Rows are points. Each copy is the shape, with its points in the same order, stretched, turned, moved and blurred by noise. Is it also mirrored, or only turned?
In the rows, zero is written as 128.

Shape, 6 rows:
[[ 90 170 134]
 [171 161 143]
 [128  69 133]
 [186 158 149]
 [ 92 107  84]
 [171 141 104]]
Copy 1:
[[111 176 146]
 [161 129  79]
 [ 82  78  90]
 [170 115  73]
 [ 53 152 112]
 [124 137  56]]
Copy 1 is: only turned
Copy 2 (6 x 3):
[[114 179 127]
 [165 146  83]
 [153  90 176]
 [179 143  79]
 [ 93 102 156]
 [149 111  91]]
Copy 2 is: only turned
Copy 3, 6 rows:
[[137 176 107]
 [180 140 159]
 [ 97  82 148]
 [196 144 168]
 [114  96  76]
 [194 106 135]]
Copy 3 is: only turned

Shape (10 x 4):
[[113 100  84 135]
 [136 171 148  66]
 [ 88 139 101  70]
 [119 155 116  79]
 [127 131  89 114]
 [121 140 126  70]
 [ 96 161 146 124]
 [ 92 116 130  64]
 [178 187 128 148]
 [141 189 103 166]]
Copy 1, 10 rows:
[[155 107  90 129]
 [115 146 189  59]
 [147  80 138  60]
 [139 120 157  65]
 [157 127 114  98]
 [121 122 149  69]
 [137 105 196 117]
 [112  82 140  76]
 [150 205 180 117]
 [185 165 175 124]]
Copy 1 is: mirrored
Copy 2:
[[ 95 122 104 116]
 [166 208 152 152]
 [103 207 134 120]
 [133 195 133 140]
 [115 154 106 133]
 [140 196 141 124]
 [119 159 164 163]
 [121 198 155  99]
 [172 132 119 204]
 [123 127 112 212]]
Copy 2 is: only turned
Copy 3, 10 rows:
[[118  89 103 167]
 [117 189  66  87]
 [ 88 143  51 144]
 [117 160  65 127]
 [128 106  80 150]
 [103 156  67 109]
 [120 186 114 138]
 [ 68 153  73 118]
 [200 157 115 115]
 [193 151 107 167]]
Copy 3 is: only turned
Copy 4, 10 rows:
[[ 86 116 130 127]
 [178 178 172 127]
 [116 149 186  74]
 [142 168 166 109]
 [107 150 140 124]
 [142 151 183 117]
 [174 144 125  94]
 [128 119 201  99]
 [180 194  85 175]
 [160 187  65 127]]
Copy 4 is: mirrored

Shape:
[[ 83 142 107 119 101 154 139 145]
 [ 78 102  97 121 164 124 139 145]
 [170 125 185 186  82 152 167 107]
 [174 162 134 115 170 128  87  62]
 [101 144  58 162 171 146 149 138]
 [194 148 112 162  35 111  81  88]
 [141 129 157 174  77  96 127  68]
 [151 125 177 174  89 106  98 139]
 [ 53 151 118 162 157 139 134 150]
 [ 85 159 149 140 148 184 124  94]
 [106 107 140 145 169 172  73  78]]
Copy 1, 11 rows:
[[ 96 126 166 104 106 155 178 130]
 [116  89 143  96 162 194 163 127]
 [132 115 119 148  50 132  59  89]
 [138 142 138 168 207  72 106 110]
 [112 106  75 132 155 143 206 136]
 [135 114 142  92  80   7 111 122]
 [103 106 138  97 106  91  76  62]
 [103  92 151 107  91  98  64 139]
 [ 54 105 114 125 140 182 161 140]
 [ 68 124 159 180 133 151 132  97]
 [113  69 152 189 169 131 108  97]]
Copy 1 is: mirrored
Copy 2, 11 rows:
[[114 142 104 134 118 143 146 105]
 [112 117 126 126 187 127 146 129]
 [ 95  60 127 173  55 148  92 144]
 [174 151 142 192 130 169  75 136]
 [141 102  78 135 179 139 137 134]
 [180 101 149 203  52 110 108  82]
 [110  95 141 203  95 113  78  98]
 [119  91 161 206  86 137 141 129]
 [ 93 128  88 158 168 164 151 121]
 [101 147  99 156 124 206 103 110]
 [128 116 158 165 156 208 107  99]]
Copy 2 is: mirrored

Shape, 16 rows:
[[120 178 106 108 151 101 130 105 138 144 135]
 [120 113 108 108 141 150 149 106 150 131 149]
 [107 126 133 183 111  96 146 166 162 136  75]
 [102 167 178 104 132 167 195 111 134 139 146]
 [110 129 155 131 129 101 106 122 117 138 151]
 [189 118 128 130 150 107 116 178 115 145 154]
 [104 161 131 157 133 172 149 125 201  98  31]
 [ 96 105 107 113  69 127 113 130 118 146 141]
 [108 118 129 104 147 123 135 114 150 104 128]
 [184 107 100 121 136 115 140 179 135  60 151]
 [ 98 103 107  96 130 100 127 116 111 135 124]
 [108  97 107 151 112 100 133 120 131 106 119]
 [131  99 109 130 131 140 124 108 161 144 149]
 [ 99 189 109 121 145 128 121 125 119 142 155]
 [151  99 119 163 106 137 128 109 118 143 109]
 [168 132 107 102 111 122 121 103 147 138 159]]
Copy 1, 16 rows:
[[148 145 111 134 145 127 153 121  85 145 134]
 [150 120 131 112 102 132 150 157 125 151 173]
 [137  68 104 171 163  97 128 135 179 108  99]
 [163 124 116 175 108  57 162 108  92 213 179]
 [115 150 114 167 102 162 121  88 121 145 128]
 [ 96  70 152 142 136 183 104 119 113 150 119]
 [137  85 106 137 147  34 230 213 172 116  90]
 [106 139  66 117  86 129  97 141 134 127 157]
 [128 149 141 146 118 130 146 164 139 144 140]
 [103  74 185 154 128 153  80 210 122  96 132]
 [115 160 127 122 129 138 118 129 142 138 151]
 [134 115 132 141 117 135 104 141 159  84 129]
 [147 102 115 106  88 161 144 147 140 137 148]
 [127 150  93 152 134 128 164 112  63 141 171]
 [129  69 122 102  95 125 132 113 146 105 113]
 [140 108 109 100  88 151 112 149  99 142 117]]
Copy 1 is: only turned
Copy 2, 16 rows:
[[107 114  95  92 138 111 146 156 138 180 131]
 [128 155 108  82 145 144 114 115 119 141 141]
 [123  93 185 148  69 136 120 120 166 133  78]
 [ 90 131 142  98 131  52 124  69 116 140 140]
 [117 137  96 131 107 109  98 157 104 135 154]
 [185 171 150 176 134 138 125 155 122 177 124]
 [128  87 210 101 118 139 113  90 249 149 127]
 [ 93 125 137 101 119 161 108 171  73  90 147]
 [155 131 115  80 130 113 101 129 140 128 130]
 [234 160 150 144 145 153 168 124 136 121  90]
 [135 107  99  76 143 141  86 166  94 114 118]
 [142  98 106 110 110 167 108 133 123 106 120]
 [116 161 110  85 128 171 111 131 118 155 160]
 [ 77 151 104 122 139 102 147 151 136 145 134]
 [137 121 139 152 140 189 105 119 142 150 162]
 [145 140 108 102 138 148 139 147 105 162 168]]
Copy 2 is: mirrored
Copy 3 (16 x 11):
[[ 96 154 146 163 134 141 169  94 167 143 116]
 [122 128  91 157 119 161 154 126 108 128 161]
 [111  88 151 180  93 159  64 138 184 140  68]
 [159 101 136 211 117 187 167  89  95  92 137]
 [126 112 159 125 138  90 139 132 147 106 120]
 [161 160 144 123 100 126 151 184 166 141 122]
 [128 114  95 204 108 214  59  26 159 150  93]
 [104 110 160 114 103 119 114 157  85 141 159]
 [121 115 101 136 149 155 143 113 126 135 128]
 [144 175  90 114 121 151 139 177 101 167  81]
 [ 97  99 136 116 124 126 162 145 130 167 144]
 [ 99 101 119 129 110 120 116 135 129 140  95]
 [122 126  98 140 108 147 126 139 128 111 162]
 [104 161 157 172 137 108 169 100 147 140 121]
 [125 108 124 139  56 120 121 114 131 132 130]
 [114 162 129 114 105 157 149 129 113 113 144]]
Copy 3 is: only turned
